Every row gives one point. Examples show where two turns around zero, p and q, send a point. Write where each new point lands after one turn and then the other. Backwards means that the second turn is done in reverse. Each puzzle has new turns, and all numbers are rounded.

Turn p:
[-31  31] => [-24  37]
[ 16 -10] => [ 14 -13]
[35 29] => [40 21]
[-28 -33] => [-34 -26]
[  7 -17] => [  3 -18]
Turn q:
[60 11] => [31 52]
[-26   1] => [-18 -19]
[-13 -17] => [  4 -21]
[-21   5] => [-18 -13]
Where do these land?
q, then p: [  8 -24] => [ 21 -15]
q, then p: [-14 -25] => [  4 -28]
q, then p: [ 7 49] => [-24  44]

Turn p:
[-12  28  70 -27] => [ 9 25 76 11]
[-20 -12  -2  21] => [-22  -3 -10  20]
[ 10 -12 -50 -24] => [ -5 -15 -32 -45]
[ 12 -18  13  22] => [ 10 -19  -3  26]
[ 10  13 -31   9] => [  7  12 -32 -10]
Turn q:
[  1 -25  22  21] => [-15 -36   5   3]
[-14  23 -32  12] => [ -4  30 -19  24]
[-23  26   6 -31] => [-10  37  11 -25]
[  9   2 -55  19] => [ 20  12 -41  35]
[-11  18   8  33] => [-24   3  12  30]
[ 55 -23  28 -48] => [ 54 -30  29 -45]
[-16 -21  23  -7] => [-20 -17   3 -24]
Where do these land?
q, then p backwards: [20 12 -8  0] => [15 10 14  8]
q, then p: [ -9  42  29 -24] => [10 32 46  4]
q, then p: [-59 -14  26   6] => [-61  13  17 -13]
p, then q: [ 28 -10 -43  22] => [ 34   5 -44  10]
p, then q: [-11  18   4 -19] => [ -4  16  20 -12]
q, then p: [ 48 -27 -35  -9] => [ 41 -35 -35 -14]
p, then q: [-17 -21  27  23] => [-32 -24  -2  20]
